Rows are points. The ring and each string are closed loops that go straight from each point to the next, and from the last back to the first. Before rounding, they use only three directions, however many columns there are. Count how often each string passes through the ring. Passing back the other way cancels.
(in the rows, 128 means zero)

Ring, 6 rows:
[[ 96  85 169]
 [ 84  44 136]
 [101  40 102]
 [156  58  79]
 [169  95 113]
 [143 111 145]]
String, 26 rows:
[[120 125 183]
 [146  87 151]
 [138  84 131]
 [135 104 120]
 [173 118 109]
 [194  84 108]
 [165  60 120]
 [146  85 113]
 [156 105 106]
 [179 118 109]
 [186 108 130]
 [154  68 138]
 [146  72 146]
 [135  88 171]
 [122  76 141]
 [ 97  95 149]
 [ 69  85 179]
 [ 62  66 179]
 [ 76  75 151]
 [117  65 132]
 [111  47 146]
 [ 87  33 172]
 [ 62  74 173]
 [ 74  96 161]
 [ 97  93 154]
 [ 90 123 173]]
Times through: 2

Ring:
[[172 159 146 121]
 [155 202 129 152]
 [122 206 111 170]
 [ 92 156 113 149]
 [ 71 121 142 107]
 [ 70  97 192  47]
 [107  92 197  42]
 [158 111 171  78]]
String (27 x 4):
[[188 122 129 125]
 [132 135 145 111]
 [134 157 169  95]
 [142 166 179  88]
 [138 140 149 109]
 [184 120 123 130]
 [191 165 128 141]
 [171 236 140 154]
 [127 214 147 137]
 [121 202 138 141]
 [106 239 124 169]
 [106 218  94 191]
 [123 149  90 171]
 [123 132 122 133]
 [ 89 161 143 120]
 [ 56 169 134 131]
 [ 79 122  88 162]
 [114 117 102 147]
 [122 132 130 124]
 [ 97 167 148 118]
 [ 79 225 119 167]
 [116 242  84 211]
 [149 182  98 176]
 [140 150 127 135]
 [128 195 151 127]
 [166 220 151 137]
 [203 169 138 134]]
Times through: 3

Ring, 7 rows:
[[125 145  76 110 145 176 152 118]
 [135 115  72 106 174 161 165 121]
 [152  93  82 103 188 130 161 132]
 [161  97 112 117 157 107 131 150]
 [158 137 152 144  82 105  82 168]
 [144 162 133 133  81 132  90 151]
 [131 165  97 115 113 162 123 127]]
String:
[[144 144 117 126 111 136 112 144]
 [142 166  95 101 124 145 118 126]
 [134 182  84  95 123 161 123 116]
 [131 170 122 135  80 157 102 141]
 [140 141 116 130 110 142 116 144]
 [134 147  84 106 141 160 140 122]
 [117 161  37  79 178 200 177  89]
 [113 158  47  94 163 203 173  97]
 [126 134  42  83 194 183 183  98]
 [139 129  85 108 154 151 146 127]
 [132 133 103 130 125 158 134 137]
 [130 111  70 110 175 169 172 120]
 [138  94  57  97 206 159 186 116]
 [148  75  37  75 249 148 206 108]
 [151  94  65  90 207 136 173 122]
 [151 104  84 102 178 131 153 131]
 [161  84  75  91 208 117 166 130]
 [169  74  93 101 198  99 153 144]
 [158 109 139 141 114 106 106 165]
 [151 123 120 127 125 122 117 150]
 [162 112 118 117 142 105 118 152]
 [147 131 114 124 124 131 120 145]
 [149 143 161 159  61 117  77 172]
 [159 153 183 164  36  95  50 184]
 [157 157 154 140  69 106  71 165]
 [149 149 121 123 107 127 104 146]]
Times through: 0

Ring (7 x 9):
[[ 79 134 164 124 138 176  90 153 157]
 [ 71 141 190 145 110 156  99 117 126]
 [ 92 143 187 154  91 123 118 121 109]
 [147 140 148 140 106  85 137 153 113]
 [162 136 126 126 124  88 136 177 131]
 [143 129 116 109 147 130 118 210 166]
 [101 129 138 111 150 171  97 193 175]]
String, 26 rows:
[[ 91 124 129 105 152 189  95 233 197]
 [ 90 127 136 105 157 190  89 204 188]
 [ 97 132 147 113 154 172  91 164 166]
 [ 66 131 161 116 148 199  81 170 175]
 [ 56 133 173 126 133 197  84 165 167]
 [ 32 135 191 133 125 212  77 150 163]
 [ 41 137 195 140 115 193  86 138 148]
 [ 39 142 209 149 106 183  86 106 129]
 [ 95 143 179 141 117 136 105 107 118]
 [103 140 169 138 116 132 111 133 126]
 [111 142 171 141 116 120 113 114 115]
 [ 94 146 192 157  91 116 118 101  98]
 [ 76 146 206 173  61 116 128 121  94]
 [128 146 172 151 100  90 128 105  95]
 [134 144 166 149  98  86 133 122  99]
 [138 142 161 152  86  79 143 149 102]
 [140 138 149 144  95  88 142 172 117]
 [134 137 145 134 114 107 129 170 130]
 [144 139 143 128 129 103 122 141 124]
 [133 135 140 128 123 116 124 175 139]
 [155 130 116 118 129 106 133 217 154]
 [159 126 100 108 139 116 133 249 173]
 [130 131 130 118 134 132 119 201 158]
 [130 135 140 122 135 125 115 164 143]
 [141 134 128 113 150 126 112 167 150]
 [121 124 114  98 164 168 101 227 192]]
Times through: 1
